Rows are points. Each table stands for the endless flat space through its points: a line for two points, a plane for three, and so on. The two share one point or none. Which?

First (2 x 3):
[[ 0.9 -5.2  0.0]
 [ 2.3 -3.8 -1.2]]
Second, 2 rows:
[[ 6.3 -6.1 -4.8]
 [ 5.2 -5.1 -3.8]]
They share: [ 3.0 -3.1 -1.8]

First:
[[ -0.9  -3.9  -7.4  -4.5   3.9  -2.8  -5.3   1.4]
 [  0.4   3.6  -1.3  -2.5   4.4   5.9  -2.6  -3.8]
 [  4.1   3.6  -6.4  -3.4   3.2   3.2  -4.6  -2.8]
 [  3.2   4.4  -6.0  -2.6   5.7   2.9  -5.8   1.2]
 [  4.7   0.8  -7.9 -11.2   6.0   2.5  -4.0  -4.9]
 [ -3.4  -3.0  -1.3  -2.6   1.9   1.6  -0.6  -7.9]]
Second:
[[-0.2 -0.7 -4.0 -2.9  1.0  3.1 -4.0 -1.9]
 [-1.1 -3.1 -2.8 -3.5  2.2  0.4 -1.3 -4.3]]
They share: no point

First, 5 rows:
[[ 4.6 -2.4  0.7  2.6 -0.7  1.4  4.4  5.4  2.3 -3.4 -1.3]
 [ 4.2 -3.4  0.6  2.6  1.8  3.2  4.6  5.2  2.8 -0.6 -2.1]
 [ 7.3 -2.1  1.4  0.9  1.6  2.8  8.4  4.4  4.0 -1.6 -4.9]
 [-3.2 -3.4  3.1 -3.3  3.6  2.5  0.7  0.6  2.7 -4.0 -3.0]
 [-1.8 -5.9  4.3  0.9  3.9  2.2  4.0  0.5  7.9 -3.6 -2.5]]
Second (5 x 11):
[[ 2.4 -2.4  2.1 -0.2  2.4  2.4  8.7  7.7  5.8  1.2 -3.0]
 [ 2.2 -1.4  2.6  0.9 -1.1  2.2  4.7  3.9  3.9 -3.2 -1.8]
 [ 0.3 -3.0  1.0 -2.7  4.4  0.9 11.3  7.9  5.3  2.6 -3.8]
 [ 5.8  0.9  0.1  3.1 -1.2  3.7  0.1 -1.0  1.2 -6.7  0.6]
 [-0.8 -2.4  3.5 -1.0 -0.6  1.1  8.0  5.9  5.3 -0.8 -2.9]]
They share: [ 3.3 -2.0  1.5  0.2  0.1  1.4  4.2  3.9  2.3 -4.2 -2.5]

First (6 x 14):
[[-2.4  1.0 -6.7 -3.9 -4.5 -4.7  1.4  4.0 -4.7  7.3  8.1 -3.0 -5.3  4.7]
 [ 1.0 -5.4  0.6  0.8 -4.0 -8.4 -4.0  4.3 -3.8  6.2  4.0 -2.1 -3.6 -3.5]
 [ 4.2 -1.9  1.2  2.3  3.4 -1.4 -2.5 -1.4  4.7 -1.4  8.1  0.8 -3.6 -0.9]
 [ 0.1  1.3  0.2 -1.4 -1.1 -4.0  3.1 -2.3  5.3  2.7 -0.5  2.1  2.9 -2.8]
 [ 2.6  0.6  6.1  4.5  0.7 -3.7  1.8 -4.8  8.7  0.3 -1.1  2.8  4.9 -5.3]
 [ 1.1  1.7  1.0  0.2  0.5 -1.4  2.5 -3.5  5.9 -0.1  3.1  2.3  1.7 -0.8]]
Second:
[[ 2.6  5.8  0.0  4.1  1.5 -3.1  1.8 -2.5  6.7 -2.7  4.5  3.3  3.9 -2.8]
 [-0.6  1.4 -0.2 -2.5 -1.4 -2.4  3.5 -8.5  7.1  1.3  4.9  2.5 -0.2  1.0]
 [-2.8 -1.8 -1.5 -1.4 -4.1  1.8 -1.9 -4.3  3.9  6.0  4.9 -3.7 -4.5  6.6]
 [ 3.6  6.5 -2.7  2.2 -0.8 -1.1  1.3 -1.7  7.3 -3.1  5.5  2.5  4.2 -1.4]
 [-1.2 -0.1 -3.1  2.7 -0.5  0.5 -2.4 -1.5  1.5  2.7  5.2 -2.0 -0.7  0.7]
 [-1.6  0.5  5.2 -3.5 -1.6 -5.1  7.4 -5.7  5.4  4.7  1.4  2.5 -1.1  2.5]]
They share: [ 0.2  2.1  0.1  0.2 -0.9 -2.3  2.8 -2.3  4.0  1.8  3.6  1.1  1.0  0.3]

First:
[[ 2.7  3.1  1.1 -3.3 -4.0 -0.3 -3.5  2.3 -1.9  4.5  4.8  2.5  2.1 -3.2
   3.3 -2.6  2.2 -0.7  1.5  1.7 -0.9  2.9 -1.6 -5.2]
 [-2.2 -0.7  0.2 -0.9 -1.6 -4.0 -2.8  5.0 -0.3  2.4  1.1  3.0  1.1  0.7
  -1.4  0.4  6.2 -2.4  5.1  6.9  3.8  1.1 -7.7 -3.7]
 [ 3.9  1.0  3.8  0.0 -0.7 -2.7 -4.1  4.7 -0.7  4.8  2.4  4.0 -0.9  0.1
   5.4  0.4  2.2  1.4  1.2  1.1 -1.5  0.8  1.7 -2.2]]
Second, 7 rows:
[[ -1.0   1.6   3.4  -1.4  -2.0   1.2  -4.7   4.4  -2.0   3.2   0.7   3.6
    1.3   0.8   1.0   1.4   0.8  -5.0   1.2   6.4   4.2   1.7  -8.0  -6.8]
 [  3.5   0.1   0.2  -4.0  -3.8  -3.9  -1.3  -1.4  -4.1   5.1   4.3   5.0
    1.8   0.8   1.8  -3.9   4.8  -3.9   1.9   3.2   3.8  -0.7  -2.6  -2.6]
 [  1.1  -0.7  -2.2  -2.3  -8.4  -6.3  -1.1   2.2  -7.8   8.0   1.2   4.7
    8.2   3.8   0.2   1.0   1.9  -1.0  -4.5  -2.2   0.0  -4.8  -3.0  -6.1]
 [ -6.9  -1.8  -3.0   0.5  -3.4  -1.5 -10.3  10.5   1.0   0.8  -0.1   8.6
    1.3  -2.7   3.5   5.4   3.1   5.0   4.0   6.7  -3.0   3.8  -7.0  -9.9]
 [ 10.8   2.2   2.1  -6.0  -3.3  -4.8   5.9   4.4  -5.0   9.7   9.6  -0.6
    8.6  -0.9   3.8  -4.5   3.8   0.1   2.8  -5.6   3.0   0.3   1.6  -0.6]
 [ -0.7   9.8   0.6   1.7  -3.6  -0.9  -4.4   3.9  -0.3   5.0   4.6  -2.4
   -1.3  -1.0   5.7   2.7   7.8  -1.8   5.3  10.2   0.3   6.4  -5.3  -1.5]
 [  4.3  -3.4  -2.5  -7.2  -7.5  -9.9  -3.2   0.1  -3.6   5.0   4.6   6.7
    5.8  -2.3  -1.3  -3.9   3.7   1.2  -0.7  -3.2  -0.9  -4.9  -1.5  -4.6]]
They share: no point

First:
[[ 0.2  3.9 -3.9 -0.4  2.6 -2.9 -0.5 -0.9  5.1  0.1  6.0  4.7 -4.8  1.1
  -0.1 -1.6  6.3 -4.9  3.3 -2.8  2.4 -4.2  1.5  5.2]
 [-3.6  2.2  0.0 -0.2 -0.9 -3.1 -2.9  1.4  3.8  0.6 -3.8 -2.7  1.2 -7.2
   0.2 -5.6  1.3 -0.7  2.8  0.8  1.0 -1.9 -3.6  6.6]
 [-5.7  7.0  2.8 -2.4  1.6 -0.4 -0.8 -0.8 -3.1 -0.7  5.0 -0.7 -2.1  2.1
  -1.8  0.9  3.6 -4.2 -2.8  1.2  3.1 -2.6 -4.5  4.6]
 [-5.2 -0.3  8.5 -4.6  3.2 -6.0  0.9  4.7 -1.1  1.9  1.4 -6.4 -2.3 -0.3
   3.6  3.1 -3.4  1.3 -0.5 10.9  4.7 -1.8 -6.3  0.3]
 [-2.0  4.8 -0.4 -2.7  4.4 -4.3  2.4 -1.7  3.1 -0.9  6.7  1.9 -5.5  3.2
  -2.0  0.8  6.0 -4.9  2.1  1.3  6.0 -3.8  0.6  1.6]
 [-1.1  4.6  1.4 -3.1  5.8 -5.3  1.5 -1.6  3.8 -3.2  3.5  0.4 -3.2  0.5
  -2.0 -1.7  2.8 -5.2  2.9  3.2  6.2 -3.8 -0.2 -0.5]]
Second, 7 rows:
[[ -1.1   1.5   3.7  -2.5   7.7  -4.1  -1.6  -2.2   7.3   2.6   3.6   1.3
   -1.7  -3.8  -1.3   1.2   5.3  -0.7   1.4  -1.1  -0.6  -5.5   2.7   9.3]
 [ -2.7   7.7   6.1   3.9  -2.8  -2.9  -3.8  -3.1   0.1   2.2   5.8  -0.1
   -1.2   2.3   2.3  -5.1   1.5  -2.2   3.6  -0.8   3.6  -4.3  -0.5   5.5]
 [  2.1  -0.5  -0.2  -3.1   5.6  -1.7  -4.4   0.7   2.7   0.1   1.3   2.2
   -6.7  -2.9   3.5  -0.2  -1.1  -3.0   0.7   6.9  -0.7  -4.1  -5.0   1.2]
 [  0.6   3.0  -5.0   0.8   2.7  -3.3  -0.4   2.4   0.5  -2.0   2.1  -0.5
   -6.7  -3.7   4.9  -1.9  -7.4  -2.4   0.6   8.6   1.6   0.2 -11.9  -4.9]
 [  0.0  -0.3   4.4  -5.4  -1.7  -1.7  -5.9   3.5  -5.0  -1.2  -0.3  -0.5
   -2.9   3.5   6.4  -3.5  -0.7  -7.8   3.5   7.6   3.4  -4.4  -4.9  -0.4]
 [  0.0   3.9  -6.2   3.5   2.0  -3.5   0.9   1.4   2.2  -2.4   3.4   0.2
   -6.5  -5.3   3.0  -1.3  -7.6  -1.2  -1.2   7.9   1.4   0.7 -12.1  -5.1]
 [ -1.3   3.2   3.3   0.8   7.6  -4.2  -1.3  -4.1   9.6   2.9   5.3   2.4
   -2.1  -5.2  -3.2   1.3   5.7   1.4   0.4  -2.7  -1.6  -5.6   3.4  10.2]]
They share: no point

First (6 x 24):
[[ -1.5  -4.4   1.3   2.5  -4.9  -0.6  -1.7  -4.8  -0.1  -7.3  -4.6   0.8
   -6.7  -5.5  -6.9   3.8   3.8  -0.1   5.5   0.0  -3.3  -5.3  -3.2  -3.1]
 [-10.2  -2.1   4.6  -3.7  -4.7  -2.8  -2.5  -4.0  -6.8  -1.6   0.4  -4.2
   -4.5  -0.3  -1.8  -0.8   0.0   1.8   3.1   0.4  -1.4  -8.1  -1.7  -2.6]
 [ -7.3  -4.8   1.8   1.6  -5.7  -3.8  -2.1  -2.2  -2.5  -2.7  -3.6  -2.5
   -1.7   3.3  -4.3   2.4   3.8   0.7   3.2   0.8  -1.9  -5.5   0.2  -5.7]
 [ -7.2  -1.1   7.4  -0.7  -2.0   1.8   2.6   0.9  -3.5   1.1   0.4   2.8
   -1.7   3.3   2.8   1.3  -0.6   2.4  -0.2   4.0   2.4  -3.2  -1.9  -3.4]
 [ -8.5  -4.4   1.3  -1.7  -5.7  -3.7  -3.6  -5.5  -5.1  -4.0  -1.5  -4.6
   -5.2  -2.2  -4.2   0.9   2.6   1.8   5.4  -1.3  -2.9  -7.8  -0.8  -3.8]
 [ -8.5  -0.2   6.8  -4.2  -3.9  -0.4  -1.5  -3.8  -6.7  -2.1   0.8  -2.3
   -6.3  -2.7  -1.7  -1.2  -1.8   1.3   2.4   1.6  -0.9  -8.1  -3.8  -0.5]]
Second (4 x 24):
[[ -5.1  -3.9   1.4   2.0  -5.2   2.5  -0.5  -0.6  -1.2  -4.3  -2.8   1.3
   -6.1   1.0  -0.7   1.7   2.7   0.4   1.6   2.6   1.0  -2.7   0.8  -4.1]
 [ -1.1 -10.4   3.0   4.8  -3.7  -1.0   1.8   1.9   4.6  -6.6  -0.4   4.7
   -4.4   1.3  -4.8   6.3   0.5   3.3  -0.7   2.6   2.7  -2.4  -0.9  -3.3]
 [ -5.1  -4.1  -0.2   0.0  -8.2   1.9  -0.1  -1.0  -1.2  -4.7  -4.0  -0.3
   -6.3  -0.4  -0.9   1.3   5.9   0.2   3.0   1.6   0.2  -1.7   2.6  -1.3]
 [ -2.7  -1.5   8.6   3.8  -0.2  -3.1   0.2  -2.9  -1.4  -1.8  -3.4   2.7
    0.1   0.0  -7.1   4.9  -0.7   0.6   3.0   2.5  -3.1  -7.3  -7.8  -5.9]]
They share: [-4.0 -3.2  3.8  2.1 -4.2 -0.1  0.0 -1.6 -1.1 -3.5 -3.4  1.4 -3.6  0.1
 -3.5  3.0  2.4  0.5  2.6  2.2 -0.9 -4.2 -2.1 -3.8]

First (3 x 24):
[[-3.1  3.4  1.2  1.2  0.2  3.9 -1.0 -0.7 -0.6 -2.9  2.7 -4.7  3.7 -0.2
  -1.0 -1.6  0.5  0.1 -3.6 -0.6  3.1 -0.3  1.3 -0.1]
 [-6.2  3.1  2.7  0.3  0.0  7.5  0.9 -0.4  3.2 -4.3  6.5 -3.2 -0.1 -0.8
  -4.5 -4.3  4.1  0.6 -5.2 -5.1  3.9 -3.4  6.4 -0.9]
 [-2.2  3.1  0.3  0.3  0.8  3.1 -0.7 -0.4 -0.8 -3.1  2.9 -4.0  3.9  0.0
  -2.1 -1.1 -0.3 -0.6 -2.8 -1.1  3.1 -0.6  2.0 -0.9]]
Second, 7 rows:
[[ -4.1   4.4  -3.2   4.2   0.0   4.1   0.3   1.1   2.7  -3.5  -2.4  -1.8
    4.0   4.3  -4.4   0.0  -4.1   0.5  -8.5   1.2   4.0  -0.2   6.2   0.8]
 [-10.5   2.8   1.5  -0.6   2.8   6.9  -5.9   0.4   1.0  -9.9   2.9  -3.1
    7.3  -3.5  -1.0  -5.7   0.8   0.9  -6.7  -5.5  -1.0  -4.3   1.6  -5.8]
 [ -0.1   4.4  -2.1  -0.6   0.6   2.2  -0.5  -1.5  -1.9   2.5   3.9  -0.2
    5.9   3.6  -1.4  -2.4   1.7  -0.5  -2.8   0.6   9.3   1.2   5.1  -0.5]
 [ -4.1  -0.4   0.4  -6.9  -3.0  10.1   1.2  -4.9  -5.7  -3.2   5.4  -3.3
    1.9  -0.8   1.0  -3.0   7.0  -3.7   2.6  -3.3   4.6  -2.9   0.2  -2.5]
 [ -9.5   1.6  -0.3  -4.3   0.0   9.3  -3.4  -2.4  -2.4  -7.2   2.3  -2.4
    6.6  -1.4   1.2  -4.5   3.3  -1.9  -3.6  -4.0   2.2  -4.2   1.6  -5.3]
 [ -9.0   0.4   0.8   1.6  -0.6   3.3   0.0  -3.5   1.3  -7.5   4.9  -5.5
    4.5   0.3   0.9  -3.8  -3.0  -2.9  -6.1  -6.9  -0.1  -1.0   3.2  -4.2]
 [ -1.8   0.5   0.2  -2.4  -4.0   7.4   5.4  -3.5  -2.3  -2.3   2.9  -5.8
   -1.9   1.5  -1.7   1.4   2.2  -4.1   0.5  -1.1   4.1  -1.5   2.5   1.4]]
They share: [-3.2  3.1  0.9  0.3  0.6  4.2 -0.3 -0.4  0.2 -3.4  3.8 -3.8  2.9 -0.2
 -2.7 -1.9  0.8 -0.3 -3.4 -2.1  3.3 -1.3  3.1 -0.9]
